Rows are points. Each copy is the shape, with its points in the same order, stretched, turned, moved and blurred by noise. Is it also mirrored, or only turned?
In the rows, zero is written as 128.

Shape, 6 rows:
[[109 164]
 [130 147]
 [111  97]
 [ 79 117]
 [188 166]
 [162 135]]
Copy 1 (6 x 2):
[[159 140]
 [141 131]
 [137  59]
 [165  72]
 [110 187]
 [117 137]]
Copy 1 is: mirrored
Copy 2:
[[161 169]
 [139 135]
 [ 95 144]
 [116 192]
 [161  64]
 [129  88]]
Copy 2 is: only turned

Shape:
[[133 125 126 167]
 [140 157 170 152]
 [167 133 118 129]
 [140 112  87 149]
 [126 115 159 129]
 [134 154 172 130]
 [147 131 152 197]
 [123 149  16 138]]
Copy 1 (8 x 4):
[[134 106 160 148]
 [145 105 110 177]
 [112 148 140 130]
 [120 130 175 112]
 [164 141 118 168]
 [150 117 106 168]
 [124  88 173 180]
 [ 96 103 166  29]]
Copy 1 is: mirrored
Copy 2, 8 rows:
[[156 140  92  82]
 [125 154 141  73]
 [171 110 124 122]
 [172 118  72 123]
 [117 115 132 123]
 [132 143 145  95]
 [159 155  99  25]
 [190 165  46 184]]
Copy 2 is: mirrored

Shape, 11 rows:
[[173 121 103 114 125  70 131  85]
 [172  84 110 149 131 124 112 186]
 [124 126 118 114 107  68 123  92]
 [121 102 194 126 154 107 122 152]
 [116 146 130 110 124 118  66 107]
 [162 108 144  95 109 159 158 140]
 [150  82 104  62 150 116 104  73]
 [107 102 171 113 149 115 157  88]
 [130 147 143 125 159 139 151 200]
 [111  99  85 110 114 122  87 157]
 [145 158  77 171 155 171 137 169]]
Copy 1, 11 rows:
[[ 79 168  62  85 144 106 164 123]
 [183  85 114  72 159 173 139 121]
 [102 157  72 112 149  73 132 118]
 [153 109 165 112 194 135  94 175]
 [ 96  77 118 133 138  85 126  85]
 [136 145 167  82  94 161 110 151]
 [ 70 109  69  80  88  99 165 184]
 [101 154 154 136 139  98 132 193]
 [176 113 152 159 154 209  92 116]
 [164  77  80 113 111 115 125 108]
 [155  82 141 186 105 196 166  49]]
Copy 1 is: only turned
Copy 2 (11 x 8):
[[181 158 117 122  67 190  95 100]
 [170 122 146 117 145 103 123 195]
 [170 135 113 141  57 151 108  89]
 [167 119 109 150 168  83 116 110]
 [118 177  83 140  94 120 142 124]
 [150 133 147  65 147 119 132 117]
 [181 170  49  88  92 161  66  98]
 [150 123  94 124 132 128  77  57]
 [138  86 141 124 168 114 182 166]
 [162 122  92 112  93  95 130 175]
 [ 85 109 133 122 124 161 153 204]]
Copy 2 is: only turned
Copy 3, 11 rows:
[[161 210 143 105 116 111 109  95]
 [145 133 125 202 113 132 179  57]
 [137 186 148 109 119 149  91 111]
 [105 163 110 206 127 125 132 157]
 [151 159 104  98 106 188 147 138]
 [102 106 127 141 102  84 148 113]
 [102 194  86  70 141 122 130  93]
 [ 98 165 135 134 163  95  80 172]
 [162  77 120 206 105 108 123 131]
 [124 117 109 146 106 184 139  67]
 [214  61 151 160 144 120 142 124]]
Copy 3 is: mirrored
